Each wall is flat, endless, passes through zero and stands at right angles to its row. A trip goes straight from one point to another. Which walls does it cross, in order?

Walls:
(1): [-59 -14]
(2): [13 53]
(3): [-60  24]
(4): [  7 -21]
Trips:
[-26   1] to [-29 -29] -> 4
[-31 -17] to [-26  40] -> 4, 2
[23 25] to [-53  10] -> 3, 1, 2
[-16  39] to [-29  21] -> none
[-26  27] to [37 48] -> 1, 3
[ 10 -59] to [ 2 35] -> 1, 2, 4, 3
[-15  37] to [30  2] -> 1, 3, 4
[44 10] to [17 -7] -> 2

Walls:
(1): [-16  -2  11  36 -22 -19   8 -15  32  19  -3]
(2): [-37  -7 -30 -12  22   2   1 -12 -29 -10  44]
(3): [  4  60 -10  23  12 -25  -6  12  29   4  15]
(4): [ -4  43  40 -16  18   4  12  -1  24  12 -11]
(5): [  4 -23  -7 -12  -7  -7 -27  -8 -22 -35   4]
(6): [ 13  11 -17  -4 -39 -20 -21 -10  -6  -4 -17]
Trips:
[  8 -29  27 -14   2 -12   2  11  33   1   0] to [-34  19  -8 -27  15 -27 -35 -37  30 -55   0] -> 5, 3, 6, 2, 1
[-24  10   6 -22  22  -6  -8  -8   7 -35  30] to [ 14   8  11 -15 -13  19  13 -19 -18  -5  11] -> 3, 6
[ 28  -1 -23  15  15 -34 -27  -3  10 -25  17] to [-10 -22  24 -11   1 -29  13  -1   4 -12 -18] -> 1, 2, 3, 4, 6
[-28   9  -1  20  23 -12   2  -3 -25  31  22] to [-28 -36  -1  30  17   7 -10   6 -11  20  30] -> 4, 3, 5
[ 27   4 -13  14  -6  23   6  12 -40   6 -15] to [ -6 -26 -11  -2 -26 -23   5  15 -19 -10  28] -> 2
[ 25  -2  31 -13  32  -1  -8  33  24 -12  23] to [  2 -26 -27 -18  28  26  24  15 -44   5 -11] -> 5, 3, 2, 4

Walls:
(1): [ 13 -22   5 -10 -16 -38  -4 -17  31 -38   5   7 -16 -12  -7 -13  26 -24
   8 -24  -2  32  -4  28  56  17  23  32  -6  15  15  24]
(2): [ 32  25 -27  -2  -8  11 -47 -17  -5  38  14 -12   4   2  24  12  10 -11
 -27  11 -58   5  20   8 -18 -36 -10  -5 -13 -51   9  -9]
(3): [ -2   5  -9  18  17  17  43   0 -12   5 -28  19 -13   5  -4 -15 -18  -5
 -23  28 -19 -37 -15 -24 -24   9  -8   6   7   5   5   4]
(4): [-14 -17   9 -28  14  11  24   2   4  25  -6  20   0   5  -9  -5  17 -11
 -33  13  -9  17  -9  15 -30  -3  -6  10 -34 -16  43 -11]
(5): [  1  14  12  15 -28  13  13  -7   3  -2   7 -10 -24 -16 -16  19  13 -25
   9 -11  14  -1  27 -23  -3  29 -20  33 -15 -12   6   7]
(6): [ 29  -9  -7  -7  14 -16 -31 -16  21  22 -17   4 -18  38 -10  -5 -15 -31
  -7   8   3  10  -3  18   2  15 -18 -14 -15   2   0   1]
Trips:
[-16  -5  11  10  12   9  -2  -9  -5   8  -8  11  -5 -22  26  17  17   8
  22  18  51  14  32  18   6   4   8  -5  32 -34  -3 -15] to [  7  29  -8  27  20   2  19  16 -18  -7  18   8  13  15  -4   0  11   4
   5  16   0   5  -7  22  17 -21  13 -13  15 -11  22  14] -> 5, 2, 3
[ 18  16  14  -8  -4  19   0  32 -34  19 -17  37  17  22  17 -22 -16 -43
 -28  -1 -20   7 -29  18  12 -26  24  -3 -12  -7 -20  36] to [ 16 -20   7  18   8 -24  13  -6  47 -23 -29 -22  -7 -22 -17 -31  25  -5
  10  37  17  36 -11  16  10   4  -8  10  -4  16   0 -12] -> 1, 2, 3, 5
[ 13 -11  20 -21   6  -7  -1  21  19 -21 -11  23  -9   5 -20 -17  24 -34
  14   5  32  23 -14   3 -11  -4  -4 -34  -9  22 -17  -3] to [  7  23  -9 -17 -23 -18 -28  30 -12   1  -3 -32   1  -9  -8 -12 -36 -16
   0  -4   0  20 -17   8   0   2  21  10   6  -8   9  28] -> 4, 2
[ 13   2  11 -18 -15  -8  18  -7  -6   4  16 -32  28 -38  -8  -4   3   0
 -12  27  -3  50   0 -17   8  37  -7   7 -25  -3  27  -3] to [-22  19 -18   4   2  -5 -33  17  -9 -16  18   2 -10  12  39  22 -16  -1
 -17 -12 -26   9   3   3 -16  31  14 -29   6   1   8 -22] -> 1, 5, 4, 6
[ -9  10  22   4   4 -19 -11   5   7  -9  17  32 -13  -5 -60 -20 -20  12
 -42  -3  12  -8  -9  15   5 -19  12   3 -17  -4  18  22] to [ -7 -16   1 -15 -39   5  -2  12 -13  39 -22 -34   8 -18   6 -29  15  22
   5  10   9  -8   3  19  18 -37 -10 -25  19 -27  21  -3] -> 3, 6, 2, 1
[ 16   4  23  26 -41  -2  -6  -3  16  20   2 -24  -6  27 -41 -12  -3  -2
  -9  -8  19  13  -8   6  14  17 -28   8  -7  12 -10   6] to [ 24 -10   8 -18  12   1   0   4  -6  27  -1  -8  28  -1 -12   2   1  20
 -10 -42  -7  -3  41  13  25 -16  -8  -3 -11  20  -9   2] -> 2, 5
[  0 -13 -11  36 -41  -4  -2  21  11  30  33   1  -2  12  -9  35   5  -3
  19 -18   8   3  18 -11   7  18   6  16   0 -16  17 -22] to [ -8 -16   7   1  15  -9 -10 -16   4 -12   1 -11 -26   9 -20  -1 -24 -10
   4 -12  42   8  25  22  28  17  25 -35  13  37  36 -24] -> 2, 6, 5

Walls:
(1): [ 18   3  -7 -14 -30   3 -11  24  -7  -2   8 -39   6 -12 -15  24   1 -42
   3  -1 -24 -11  -6  28   4   0  12 -28 -10   4  -8   7 -15   6   0  17
 -25   8   0  17   4  24   4  21 -13  21   9   2]
(2): [-22 -30  -1  -1   0 -31  22  -3  -9   3  13  -5  19 -22  -4   7  38 -22
 -18 -16 -37  19 -13  25 -17 -12  -6   6  -1 -11 -11   8 -34  -8  20   8
   4  -6 -22   1   4   7  15 -40 -11  -1  24 -18]
(3): [ 13   9   7  -8  12 -19  10 -29 -25 -34 -14 -15  -1  -7   4  -1  12   8
  -6   0 -10  24  -4   8   9 -12   6 -23 -45  17   0 -12 -22 -28   4  26
  27 -24  -1   7   5  10   3  15  -9 -37 -28  -9]
(4): [  6  40  12 -20   7 -11  30  20  -3  12   6  -5   9   8 -17  24  10  -4
  13  -7  -9   1 -26  38  -5  11  -1   2  -3   4 -18  13   6 -15 -27  12
  14 -12  -5  17   2  38 -36 -10   5  15  25   2]
(5): [ 15  -3  -4   2 -20  19  -5 -20   4  -7  11 -27   7 -10 -12   5   6  18
  -3  -8  -3  20 -10  -6  25 -19  11 -12  15  15 -24  17  39 -45  35  25
 -16  19 -18 -20 -45 -21  37   6  31  19 -60 -15]
Trips:
[  5  -5 -17 -18 -26   9  -5   9  34 -17 -21  -8  32  -3   6 -11  -5  -8
 -12 -33 -27  -6  11  -2 -18  21 -11 -47 -18   7  38 -14 -27   5   6  -9
  15   2  20  -9 -26 -10  11   2 -42 -27  -7 -32] to [ 18   0  -8  25   7  -7 -11  -7   8  23  -2   9 -18  18  26 -21  -9  23
  -7  13  15 -18  -9  14 -14  -5 -11   9   4  -3 -10  24   0  -9 -45  -4
  -2  35  19 -20   4 -13  -4  -6  12   1  -4  -8] -> 2, 1, 3
[ -2   7  -2 -10  14  18 -12   1   8  11   5  12   1   9  -1  10  -9  -2
   4 -11   2   9   5  11 -21   7   7  -5  15  -6 -30 -15   3 -18   6  22
  16  -8 -11  18  -9  14  13  35  17   7 -16 -19] to [ -3   8   6   3   4  -6   8  -8  -6  21   1  23  -5  -3  -3  16  11  16
   5  25  16  17 -12  -6 -14  -4 -17  11   1 -12   9 -19  -3  -3 -48  -8
  23  -3   5  -1  -7  42  46 -22 -30  -2 -21  14] -> 1, 5, 2
[  4  -4  12  30  32  15 -10   0  -3 -12   0  24  11 -13  -2  20   0 -20
  24  -6   6  11 -12  10  -1   5  -2   1 -27  22   0  37 -12  -9  35   5
  -3  25   5   8   0 -14   2   5  -9   7  50 -10] to [ -8  -3 -16   2   8  -2   6  14  10  -5   5  23  19 -24  -4 -26  17  12
 -28 -11  -5   1   1 -15  19  31 -33   8   0   5   5  22  -7  17  -7  -9
 -14  16 -13   7  -3   4  10  -5 -18  -7  19  15] -> 4, 1
[-22 -14  30 -22   0  -1  14  30  -1   2 -25   4  -6 -21   2  19  25 -20
 -44   8 -18  13 -15  22   0 -20 -23   1  12  -2 -33  -8  -2  12   1 -11
  28  -2   9  -3  35 -10 -21  -1 -26 -25  14  17] to [ 23 -23  28  -4  10 -19 -12  -7   2  21 -16  -8  46  12  18  -6  15 -14
 -21 -14 -22  36  30  20   0 -34  11  16 -30   9   7  23  -2  10  -8 -22
  30   6 -18  20   2 -18 -36  27   4  -1   5  17] -> none

Walls:
(1): [ 22 -11  -6  17  11  -9   6   5  11  -8  -1 -24   3   4  -8  17  15   0
 -14   8   9   0 -13  54  -4 -30   5  20  14  -8  -4 -12   8  12  34 -13
  34  46  18  10   1  -9 -10 -21  17   1  11  -2]
(2): [ -6  -3  10   0  30 -29 -14   7  -2   5 -11  15  -2   9   8  31  -2 -12
  16  33   8 -11   0  -4 -12  -7  -2  -8  -4  15  -3 -29   7   6 -16  -1
 -11  12  10  -9   2   5  25  -5 -10  24   8   7]
(3): [ -1  -2 -21   2 -12  17 -29   7 -25  16   5 -25 -15 -10  -4  31  12  14
  11   0  22  20  36  17 -26  26   7  34 -16  -7 -12 -35  -1   8  40  26
  10 -12  -4  -3  28  15  26   0  -1 -16   7  -6]
(4): [  9   0  18  -9   5  29  -2   1   4 -12 -10  13 -26 -41  34   0 -33  17
 -19  12  -9 -14   6   9   6  21 -16 -16  21 -10  -1  -6  11  27 -29   8
   2 -11  -1   1  -7   1 -10 -10 -21 -12   8 -34]
(5): [ 10  -9   0   1  15   1  12  14   7  17  11  12   3   0  11  37 -24 -31
  41 -16  -4   6  -4   2  -2   5   8  -3  31 -28  12  21  14  22 -20  -8
   7  23 -13 -11  37  -4  23 -24 -18  22   6  26]
(6): [  1  -6  -9  30   2   8  12  -6  12  -5  -3  -2  19 -27  -3 -32 -13  44
  10  11  -6  -8   8 -13  10  27   4  12 -13 -11  13   9   1  -3   1  -7
   6  -8   6  60   3 -24  11 -39 -31 -34 -23   9]
(7): [ 35   4  -2  -5  -7   2  26  -4 -23  -4  -3  -4   5   5   7  23 -15   2
  -1  -9  -6  21 -16  -4  27  19  -8   0   2  11   9  10 -15 -34   0   4
 -19   5  30   7 -16   0  20  -7 -11  31  34   4]
(8): [  2   7  -2 -30  -3 -23 -16 -16   8 -16  11 -10   1  -5 -20  -2 -11 -33
  10  17  -4  -5  12   2  33 -19   4 -15   0 -17 -13 -46 -15  -1  -1 -31
   9  -4   5  -1   2  -9   8  27   1  18 -34  26]
(9): [-10   8   3  -8 -12   2 -22   0 -14  -3 -12  11  12  -9  -4 -25  14  26
 -13  -8 -10  -5  14 -15 -11  21   1 -17  22  19 -10 -29  26  -8   6  16
  -5  -2   5 -21  27  -9  18   9 -16  20 -32 -28]
(10): [-16 -16  -9  24   0  20  -5  20  -5  -1 -44  -2 -15  22 -17  -6  12  16
  10  22 -45  -8  -9  10   7  18 -23 -30   3 -19 -27  11 -14  16  30  12
  -6  -6  22  -3  -4  14 -24  -1  -1  -7   2  45]
(11): [ -8  14 -15 -27 -23   9  19   2   8  11 -23   6 -11   8  10   3 -33  11
  20   3 -22 -11 -12 -22  13 -19  -3   3  19  -8   0 -29 -12 -11   1 -16
  20  -5 -12 -31  -6  27  -1 -20   5   0   0  -8]
Trips:
[-20  12 -22 -16  11 -13  22 -15  -2  26  -2 -14  22 -18  45  -6 -10  18
 -17  15  -7  12  10 -33 -26  -7 -35   2 -18   8  51  -3  -9 -14  19  12
 -29 -12  -6  28  19  -8   7 -45 -13  -3  -8  -3] to [ 13 -10   4 -26  21  37 -24  -1  16  -1 -18 -12   7  -8 -34   6  30  11
 -28 -25 -14   3  -6  24  17 -12 -12   4  11  12   2  18   8 -13  -9 -19
   8   7  35  -7  16  -6 -27 -20 -24   7  18 -26] -> 2, 3, 1, 11, 10, 6
[ -4 -25  -4  -3   9  15 -25  12 -13  -5  10   8 -10   9  41  24   1   3
 -47  14   2  -5  11 -15  12 -28  10 -10  20  -8  -1 -16  10 -26  -9  11
   4  26   5  17 -12 -20   4  -5   1   8  -9  12] to [ 46   1  11 -11   9   4  44 -17   5 -10  18   1 -13  -7 -39 -43   0   8
 -23  24  20  -2 -21   8   2  16   4  -3  15 -15  22 -29  -3 -11  -2  25
  38  -3 -14  21  16 -27 -35 -21   7  -2  -7   5] -> 6, 2, 7, 9
[  6  23  -5  50 -22 -10 -11  15   0  16 -11  12  25   8   2   4   6   8
  13 -26 -25   4   9  -1  18  23  16  15 -15 -19  14  17  -7  -7   0  34
  13  34  25  13 -17   6  15   2  30  13  24  12] to [  9 -29 -34  42  20   2   0  31  15  32   5 -26   3  11  -1   4  41  -6
   2  -2 -10 -23  11   0  -2 -22   2  -3   5  40 -18 -13 -27  15  -4  -4
   0   3  23  -3  -1 -20   8 -16 -28  14 -21 -13] -> 2, 9, 7

Walls:
(1): [ -5   1  37   7 -29  10  -6  18  -1 -22 -11   4   1  10  19  12  -7 -28
 -22  -1  26  20  14 -22   0  18  -2  -5   8   0  10   0  -3  -3  10  25
 -22 -21  -2  -2  27 -13 -13  23  -3  13 -15  -9]
(2): [-14  11   2  13   5  15  -3 -15   1   7 -22 -16   7   2  12   8 -17 -20
   6  14  19 -23   0   2  -8  22 -11   1  16 -25   5  -2  16 -11 -16   8
  12 -29  -5 -15   3   6  31 -11   6  -6  -9  12]
(3): [  1   6  -7   2 -10  -8  -8  -4   2 -10  -8   6  -6 -10  -4  -9 -19   1
   3  15 -19   7 -39  22  14   0  20   8  -5  18 -19   7   8 -37  22 -18
  10  15 -16   5  -3  20 -34  -5   8 -25   1  17]
(4): [ 33 -10 -30 -27  -9 -14  31   0  -6   5  -1   9  -4  14  27  14   6   7
  -8 -10 -10   4  -9  -2  11   3  -5   2   2   3  27   2  20  -7  -8  24
 -16   6   3  -2 -14  29  -8 -14 -16  -7  14 -11]
(5): [-27 -10  17   5   1  10   3  13  -9 -26  -9   6  -1  -4   7 -11   4 -30
  18 -15 -32 -10   2  34 -20  -2   5  14  28  -2   5  -2  -3   2 -20  11
   7  41 -12  -2  12 -27   7  21 -24 -13  -9  13]
(6): [-12 -29  -1 -22  -3 -15 -20  18  17  17  -8  -1  16  -7  15  14   2 -19
   4  -6  24  -1 -41  23  17 -26  24 -19 -10 -10  -5  17  -4 -21 -11 -17
 -19  14  -4  -8  28  16  23   3   2 -11 -12  32]
(7): [-16  20 -10 -10 -17   3  15  -6 -24   8  13   6   3   1 -24  10   4  19
  -9   5   8   4  14 -31  -3  -9   0   5   8  19  11 -11  26   4 -13  14
   5   6 -14  20  10  -1  -6  -2  -9 -11  13  -4]
(8): [-13   5  14 -11  -2  10 -34  21 -18  31   1 -15  -1  11 -40  10  -3   7
 -17 -27   6 -32  -9 -13  -5   4   0  19 -11   8 -18 -19   7 -25 -14  14
   3  10 -18 -23  -5 -15  50  -3  -5  12  11  17]
(9): [-10   9  -4   1   0 -15  16 -23  11 -27 -11  19  -6   7  -8  13  -6 -18
 -12 -19 -10  11  32  45 -23   8   6  15  -5  24  11  12   7   5  -3 -19
  -7   4  -8 -16  -5  -6   5  -9  15  10  21  -1]
(10): [ -2 -35 -18  -1   5  -6  12   1 -27  16  -1 -14  17  22 -15  -4 -19 -25
  -2   4  -4  -7  -7  17  -7 -12  12  17   8  -5  -8  -7 -22 -13 -31  -3
  15 -21  29   7   9   2   9   4 -16 -17  22  -3]
(11): [-11  -5  24  -5  28  60  10  -6   8  -9   4   4   1   3 -12   7  10  -2
   1  14  16   3 -13   7  -8   6  -1 -18  10   0   7   0  19 -15  -4   7
   4 -10 -39 -20   0  -1   6   0   2 -41 -18 -21]
Trips:
[ 32   8 -19  16 -10  18  -5  -8 -24   5 -17 -10  -3 -30   3 -12   1   2
  -8  16  -1   8  -6  -8  -5  -1 -19 -15  21 -18  -9 -14  -2  -7 -39   8
   9   9  24  17  37   7  -6  -1  30 -15  -5   6] to [  3  -4  28  -3  -7   0 -17   0 -10 -12 -12   3  -6  15  33  -6   2  14
  28 -27  -7 -23   2 -13  11 -12  23   4  21 -21  21   9  -9  11 -10  27
  26  -1   8  -9  -4  -8  26   2  -5  24  -1  -4] -> 3, 5, 1, 4, 7, 8, 10
[-20  13  27  18  -1 -22 -14  12   3 -27   8 -15  -5  52  16  -9  22  -5
   6  11 -14   6   0  12 -12  15   6  36  11  38 -11  -9  -7  23 -27 -12
   4 -23   6 -23   8  -3   6   8  -2   8  -3  -5] to [  9  12  23 -12   1  21  11  -7 -12  -8  14  -5  -7  -4  14  32  22   7
 -13  -9  -6 -26 -34  12  -8 -18   6 -14  -5 -22 -11 -10  -3  13 -35  -5
  -5   5   9   4  10 -15  18   7  33   1  14  32] -> 6, 11, 1, 9

Walls:
(1): [  3   2  18   2  -4  14 -18  -6  -4 -26   0   6  -5   9  -3   0   0  16
 -16  -5  -7  -3  -1 -24 -20  -6   5   8  16  18   3 -14  10  -8  18   6
  -6  -5  20  10 -14  29  -4 -24  22 -14  -1  12]
(2): [-10  22  -6  17  -8  15  29 -10  -7 -19 -20  12   6   2  -3 -20  -2  10
  11 -30  19   1  -1  -9 -17   4 -36   2  -8  11 -13   5  33  17   4  -6
  -9 -13 -17  15  11  -8   7 -14  -4  18 -13 -27]
(3): [ 15  25 -10   8   0  10  -6   5 -25   3   5  10 -26   8 -15   2 -20 -28
 -18 -34 -15   5  13 -12   4  20 -13 -13 -15   4   9   7 -33  21 -22 -26
  11   4   4  -2  -5 -10 -22  -9   2  12  -6  -8]
(4): [-18  30   3  -9  15  22 -16 -35   6  -2   1  -3   7 -18  27  -8  23  -2
  13 -21 -17  10 -25   5   5  21   9   1  15  -7 -23  -4  -6 -23 -25   3
  -4  19   7  -6   9   7 -19   2  11   3  12  26]
(5): [ 29 -35 -30 -19  -3 -12 -12  24  11 -16   9  -8  -3 -17   5   9   2 -14
 -14 -13 -31   3  12 -20  39 -19 -24 -13  20 -26 -12  -1   6   6   0  -7
   5  -1   0  14   4 -17   0 -14  15   4 -10 -31]
(6): [ 22   5 -29 -26   2  14 -13  42  -6 -11  18 -15   3   3 -28  -8  24  31
  -9   9 -28  -7  11   5   2 -23  33  -4  -5   1  17   7  18  -2  -8 -30
   5 -11  -7  -6   8 -11  28  -9  15  -5  -3  -7]
(7): [  2  -9   4  -5  -6  11  -5 -33  -4 -20 -11   2  -6   5   2   2  -4   6
  11   1  23  23  -5 -11   0  -3   5  12  16 -10 -36  -9 -15  15  14   1
  -4  -7  -7 -14  22 -19  -4  -1 -16  23   6  13]
(8): [ -8  11   2  13 -10  14  -1  -5 -19  32  -1  -3   1   2  10  16  20   0
  22  20   0   2  -3  -4  12  -7  -7   3  -8   3  10  -7  -5 -20  -4  -6
  15   5   3 -13  -8   8   3   0 -27  11  18 -24]
(9): [-18 -33  16  -7   6 -18  -8  10  -6   9 -20  16   5  -4  14   3 -15   9
  10  -3  12 -14   3 -31  -8   1  13   3  -6  16 -34   3  -2 -16   4 -20
  14 -18  -4   4 -15  -2   2   0  12  24 -19   9]
(10): [  7   1   4 -16   1 -24 -12 -21   9   9  14   3   5  26 -22   3  17 -13
  12   0   8 -20  29 -22  27  -4  45  10  -6   0 -19   0   8 -25   3  -4
  12  10   7   0  -3  -6  -5   2   2  10   0  23]
(11): [  7 -18   8 -32 -16   0 -14  -3 -10 -12   7  15 -10   6   1  -6   5  -5
  10   8 -10  14   8  26 -18   0   2  -1 -15 -18  -1 -22 -11  22 -10  -7
 -10 -15 -17  15  -4   4   1  28  12  -8  -3  11]
Trips:
[  7  -2 -14   0 -17   8  18  10  -4 -12   2 -13 -13  13 -10  16   7  -4
  25   6  -8  15  -7  -5 -13  21  10   9  -1   5  13  27  34  22 -18  29
  -2   4  27   2  12   2   6  21 -15   4   8   4] to [ 16  25  -4  21 -11  -7 -60 -11  13 -23   6 -11   5 -23  34 -11  11 -11
  -1  14   4  -6  -5   6  31  -1  10  -6  -8  -7  -2  12  -2   3 -13 -30
  15   1  -1   5  -3 -17  23   5   8  34   6  -7] -> 7, 4, 11, 10, 5, 3, 2, 9
[-16   0 -19   9   6 -26  29  -4 -11 -16  25 -19 -23  -6 -10   9 -31  -9
  -3  11  10 -27  -6   3 -11   0  13  23  22  25   2  14  15  12 -27  12
   2   9   5  -2  45  15   7  18 -20 -32 -18  -3] to [ -8   9 -17  -3 -12 -20 -14  22 -13  27 -21 -27 -17  11  48  -4  10  -4
   6  22 -34  -1 -12  16  15  -3 -11   6  -6   9  -1  30  16  -1 -25  16
   7   2 -12  -2 -15   3   1  -7   3  12  22   7] -> 2, 6, 8, 4, 5
